Each row of a before or after table is a point. One or more steps were done to the points. Then noise was added and the rows were shuffled. The steps act on how far a point lies along the listed directions, d1 being the first. Write out the steps. A step turns or swaps two directions, mirrors them in a line or flattens them onto one, adds a multiple of one to another, or multiplies one. Angles are multiples of 10 degrees, from the lower direction toward the higher: turns from -170 to 170, lines from 10 to 170 but not 90. Use the fewest steps. Two steps may share a direction if one is a turn and the other turns, adds or multiplies; they go together, in the order done. Otherwise the lowest direction goes first.

Directions:
(1): [-15,41]
(2): [41,15]
Before (12 x 2):
[[52,-17],
[42,-37],
[13,-31],
[-3,16],
[-16,-50],
[-4,-63],
[-19,-64],
[-31,-4],
[-24,-3],
[-11,-43],
[26,5],
[-15,6]]
After (12 x 2):
[[54,-26],
[2,14],
[20,-27],
[64,-14],
[52,-12],
[13,-52],
[-11,-54],
[18,26],
[13,19],
[-12,11],
[41,-9],
[-17,-22]]
Steps: mirror d1 and d2 in the line at 170 degrees

Directions:
(1): [0,-26,-56,-7]
(2): [52,-28,14,-12]
(3): [26,48,-20,-21]
(4): [-21,-9,12,-57]
Before (11 x 4):
[[37,-35,-24,-3],
[7,31,23,30],
[-45,-36,-2,-37],
[27,-53,2,20],
[43,-12,19,39],
[20,12,5,-31],
[0,-18,-24,-23],
[-54,85,-46,19],
[28,-30,24,37],
[7,20,-34,-23],
[-38,-10,32,-9]]
After (11 x 4):
[[-45,-34,-13,-31],
[-27,-17,4,1],
[8,28,4,35],
[21,-37,36,37],
[3,25,-21,-25],
[-41,111,-40,6],
[28,-33,7,-11],
[22,4,-9,-23],
[19,-55,27,13],
[-6,-14,-11,-26],
[38,-18,32,41]]
Steps: flatten d1 and d4 onto the line at 60 degrees; add -0.3 times d2 to d3

Directions:
(1): [-32,32,58,-3,11,-16]
(2): [-4,-14,28,27,-25,59]
(3): [-59,-4,-28,-24,16,26]
(4): [15,46,-7,-42,-36,19]
(5): [9,48,-21,38,35,19]
Before (13 x 6):
[[16,-42,5,45,1,-11],
[-13,-41,26,-27,-7,-7],
[-33,-78,-40,-19,8,4],
[-35,-5,-59,-25,26,-4],
[-12,51,2,-25,-1,12],
[4,-38,-12,-14,23,-42],
[4,40,42,22,-29,45],
[7,1,51,44,6,8],
[-2,-3,-6,-60,-15,-36],
[-9,-66,-31,-16,10,-50],
[-15,-11,29,53,-11,23],
[-36,-1,17,33,40,-4],
[-5,42,19,-20,-15,1]]
After (13 x 6):
[[-22,11,30,9,-65,57],
[18,59,49,45,40,-27],
[-7,47,-20,22,60,-35],
[-25,6,57,-13,-30,10],
[17,25,25,-19,12,-36],
[-15,-19,31,-17,-70,69],
[16,-15,-45,1,-8,2],
[-7,-41,-16,10,-38,59],
[-19,36,10,-2,-38,71],
[16,44,36,3,14,-65],
[4,-13,-55,1,13,9],
[45,17,29,12,-19,9],
[50,-4,-23,12,14,-54]]
Steps: turn d1 and d4 by 130 degrees; add 1 times d4 to d2; swap d3 and d5

Directions:
(1): [-7,-47,-8,46,22,-29,-21,-7,50]
(2): [23,-37,3,-28,-50,5,-7,53,24]
(3): [-38,27,8,5,-12,-32,61,23,32]
(4): [19,28,-54,52,-8,29,4,33,-2]
(5): [49,-5,-30,-7,-28,-26,34,-51,8]
Before (13 x 9):
[[30,-37,-1,41,52,-6,-51,-57,34],
[3,21,5,2,20,43,-16,45,-32],
[18,-2,0,3,7,5,-30,-38,-46],
[-3,-10,-28,43,4,-14,-5,11,9],
[18,43,-14,-26,18,63,-12,11,-73],
[-34,67,36,-25,9,67,-7,27,-87],
[-33,17,-1,65,5,-14,16,2,21],
[-3,-9,-3,-8,-1,-39,11,25,47],
[-16,31,5,20,1,14,28,-2,-2],
[6,30,6,-6,-2,51,-27,50,-62],
[63,-8,-27,34,6,11,-26,-31,-10],
[3,-1,-23,13,21,-3,-4,-41,-16],
[-20,0,-17,27,0,-41,58,24,48]]
After (13 x 9):
[[32,97,-29,6,-6,50,44,-1,-33],
[15,37,-9,11,-22,-26,71,-10,12],
[-37,-9,-12,59,50,-28,13,23,56],
[-57,-20,40,37,26,-29,0,58,40],
[-10,-22,13,17,19,16,-18,-27,-9],
[2,26,-49,62,-4,-14,17,8,-3],
[-5,12,40,-15,6,19,-30,-29,-44],
[18,-25,28,-74,1,-3,-18,-33,-36],
[17,23,-42,24,11,5,13,-27,-24],
[-47,-8,30,19,39,-9,2,48,28],
[-7,13,9,-35,-11,-13,19,-4,-26],
[26,0,19,-62,-7,-5,-17,1,-8],
[-64,-36,20,96,57,-2,-51,35,39]]
Steps: multiply d1 by -1; add 1 times d2 to d4; turn d3 and d4 by -140 degrees; multiply d5 by 1.3

Directions:
(1): [28,10,-68,23,-33,-31,-5,-28,14,49,8,2]
(2): [5,-73,-2,-8,18,-10,4,-12,42,11,-61,8]
(3): [38,-16,-29,-24,9,54,-14,-9,21,-28,37,51]
(4): [-29,-34,-8,6,-26,43,-60,37,-18,38,4,-16]
Before (14 x 12):
[[15,-14,-5,23,6,-37,17,-25,11,27,-30,1],
[4,32,-2,14,-34,37,-55,32,-18,5,48,-1],
[14,28,-35,2,6,-26,28,-12,-2,-9,-2,5],
[25,40,-27,24,-17,-37,-10,-4,26,32,37,2],
[-1,47,40,-6,26,-58,47,-32,-2,-8,-28,-24],
[33,-41,-7,-23,28,55,-1,-5,32,-48,-18,44],
[-10,25,-8,26,-33,38,-42,8,-34,10,33,0],
[4,20,-20,-24,-24,33,-16,12,-40,16,74,11],
[-34,-42,38,-25,20,83,-42,38,-23,-4,-19,29],
[16,3,-24,20,-14,-58,20,-18,17,53,-25,-17],
[12,49,-38,4,-43,56,-60,-4,-29,-8,75,37],
[-19,49,-26,1,-8,-18,11,-9,14,-2,44,-23],
[-58,21,44,17,9,-8,-46,47,-45,8,0,-43],
[46,68,-39,-16,6,47,-13,-26,5,-43,83,37]]
After (14 x 12):
[[-36,-7,35,18,-3,8,-14,12,-29,18,-8,-18],
[-22,-6,4,-15,14,35,-10,38,-25,-15,-10,-7],
[42,12,-44,8,13,-54,43,-61,26,24,-36,40],
[-5,-10,10,5,0,35,-53,45,11,16,27,7],
[-30,3,29,12,-26,14,-31,44,-34,37,7,-39],
[55,11,-44,8,-27,16,-29,-20,37,4,33,33],
[-29,50,68,-22,28,14,-1,17,-35,-34,22,-21],
[28,11,-46,23,-27,28,-28,-28,1,9,27,31],
[44,-31,-66,-8,-18,53,-54,-32,28,-9,20,69],
[32,-26,-52,-30,-19,29,-5,-13,3,7,50,40],
[25,82,-37,18,3,-45,-1,-17,-6,-9,46,3],
[15,-51,5,-4,28,-6,22,-20,40,-14,-71,11],
[28,-54,-17,-43,40,76,-32,-12,47,-39,9,46],
[-29,8,-13,-18,3,46,-20,20,15,-17,47,-7]]
Steps: swap d1 and d4; turn d2 and d3 by -60 degrees

Directions:
(1): [-22,-5,49,1,20,50,-33,-15,45,-17,-11,1,-53,27,-44,-38,-18,-25]
(2): [-5,-20,38,10,-24,4,63,4,40,30,-18,-25,20,32,-8,46,41,-47]
(3): [-38,-9,19,5,-20,41,-12,55,-7,-43,-19,34,56,-23,5,-27,48,4]
Before (12 x 18):
[[22,22,11,-5,47,17,-46,-39,21,-9,-3,9,-81,11,-51,-20,-72,14],
[13,-24,33,27,-18,-1,78,8,34,32,-25,-28,21,33,-2,51,54,-41],
[16,13,-14,3,3,-24,47,-8,4,-3,-12,-19,-4,19,4,30,22,-2],
[-13,14,17,-11,58,30,-77,-20,-9,-38,7,38,-52,-17,-27,-71,-63,25],
[19,-25,13,1,-18,-23,89,12,13,52,-10,-6,26,23,3,53,40,-49],
[-4,-13,18,1,-13,14,57,-11,19,21,-35,-17,23,30,-3,38,39,-34],
[-5,-3,5,5,-16,-12,46,-17,8,25,14,-27,37,10,7,42,18,-13],
[-17,-24,48,5,5,13,56,-1,43,28,-19,-21,25,28,5,43,38,-47],
[24,5,-32,-10,10,-15,-7,-1,-29,-8,3,14,14,-8,24,-17,-10,30],
[3,-15,1,25,-24,-17,52,14,-5,29,-8,-22,47,18,9,46,37,-17],
[-11,3,10,-10,22,-1,-32,-65,19,13,26,-3,-67,33,-29,-21,-57,24],
[39,28,-64,-23,28,-58,-41,-16,-33,-4,34,-9,-25,-34,19,-14,-46,51]]
After (12 x 18):
[[14,8,-23,2,-1,-28,54,-8,4,-3,-14,-21,2,21,10,26,19,-4],
[47,-11,-16,-10,4,-60,80,-22,-2,72,8,-20,-10,19,8,60,1,-32],
[-37,-10,78,7,5,80,-25,30,57,-44,-42,38,-4,7,-54,-36,18,-24],
[-53,-1,68,-6,25,71,-66,21,16,-67,-20,52,-11,-17,-40,-76,-5,3],
[46,-7,-2,14,16,-38,57,-44,18,59,2,-39,-29,36,-5,54,-13,-18],
[11,-5,-19,-8,-3,-6,3,30,-28,-10,-16,21,44,-12,31,-16,19,24],
[-23,0,-11,-16,-30,12,4,74,-10,-44,-8,22,92,-42,24,-8,69,20],
[-69,-26,71,7,-24,57,-11,3,51,-26,-14,24,12,24,-38,-26,30,-12],
[22,-5,9,-8,39,-28,33,-55,34,52,0,-39,-32,37,-7,46,-23,-27],
[37,0,-34,18,-1,-48,37,-22,-21,57,8,-38,5,22,16,50,-11,2],
[21,1,-15,-11,8,-23,35,-51,3,46,-19,-33,-21,29,-6,41,-11,-23],
[6,6,-10,-5,-16,-21,49,-36,-2,30,25,-28,21,5,13,46,-3,-1]]
Steps: multiply d1 by 1.3; mirror d2 and d3 in the line at 150 degrees
